Each point is reached from the start by the listed moves, each made 0, 1 or 2 times, or once backwards (-1), plus a little noise. Say if it took an odd or an even number of moves. Then give how often each move was made.

Moves:
(1): [20.7 -0.4  1.5]
(2): [ -6.2  22.6 -18.2]
Start: [5.4 5.5 0.6]
Points:
[ 12.5 -15.3  19.4] => odd (0, -1)
[ 33.2 -18.3  18.9] => even (1, -1)

Moves:
(1): [ 9.9  5.6  4.7 -5.4 -4.1 -4.5]
(2): [-5.4  9.2 -8.9 -6.6 -3.4  7.7]
(3): [-8.0  2.0 12.5  0.2 -7.7  8.2]
(4): [  1.2   7.3  -8.3  16.9 -11.5  -4.6]
(5): [-1.2 10.4  3.5  4.3 11.5  1.1]
(6): [19.5 -2.1  0.6  4.5 -3.7 16.0]
Start: [-10.6 -10.2  15.5   4.4  -3.8   0.7]
Points:
[ -2.4 -29.9  45.0 -13.1 -12.4   2.1] => odd (1, -1, 1, -1, -1, 0)
[ 20.1  11.2  43.5 -27.5 -27.1  59.7] => odd (2, 2, 2, -1, 0, 2)
[-32.6  28.1   4.4 -14.6   0.9  -3.6] => odd (1, 2, 0, 0, 1, -1)

Moves:
(1): [ 19.5   3.2  -8.6  -4.2 -11.2 -15.1  -1.2  -7.7 -12.6 -11.8  -4.5]
(2): [ -0.3  19.0  -5.0  -0.1  -2.4  -0.4  -8.9   7.5   2.5 -20.9  -2.9]
(3): [ 3.8  3.3 13.5  8.2 -5.4  5.4  7.5  1.2 -0.3 -5.0 -2.2]
(4): [ 5.7 -5.2 -8.9 14.5  5.1 -6.5  3.3  7.3 15.1 -0.7  4.7]
(5): [  5.5   8.7   6.6 -12.5  11.4  12.2  13.4   4.9  -0.2  10.7   4.9]
(6): [ -0.2   3.3 -14.8   6.0 -18.2  18.1   1.4  -3.4  -0.4  12.2   0.8]
(7): [-8.2  1.8 -4.2 -0.3 -1.9 -3.1  7.7  3.2 -7.5 -4.7  1.4]
(8): [ 3.6 -5.5  2.7  0.5  2.7  3.7  0.2  4.9 -4.9 -6.3 15.9]
(9): [  0.1 -10.6   3.2 -14.6  -1.8   0.7   3.0   2.1  10.7  -7.9   0.3]
(10): [ 0.8  8.9 -0.8  1.3 -8.2 -9.5 -5.9  6.8  3.8 12.7  7.5]
(11): [ -6.4   6.6   5.1  -0.7  -7.1  -0.6   4.0 -17.4  11.9  -1.2  13.3]
Start: [-5.4  3.9 -4.2 -3.7  4.9  4.7  0.0 -3.7 -9.3 -4.6 -9.0]
Points:
[  0.7  29.8 -28.9  19.1 -89.8   2.1  11.4 -82.6 -43.6  11.8 -12.5] => odd (2, -1, 1, -1, -1, 2, 1, -1, -1, 0, 2)
[-30.3 -18.5  10.9  21.0 -12.7  -5.8  10.2 -12.3  46.8  22.4   2.0] => odd (-1, -1, 1, 1, -1, 0, 0, -1, 1, 1, 1)
[-18.9  36.5 -60.3  -0.1 -28.9  34.7  -6.4  19.3 -29.4 -38.5  23.8] => odd (0, 2, -1, 0, 0, 2, 2, 2, 0, 0, 0)
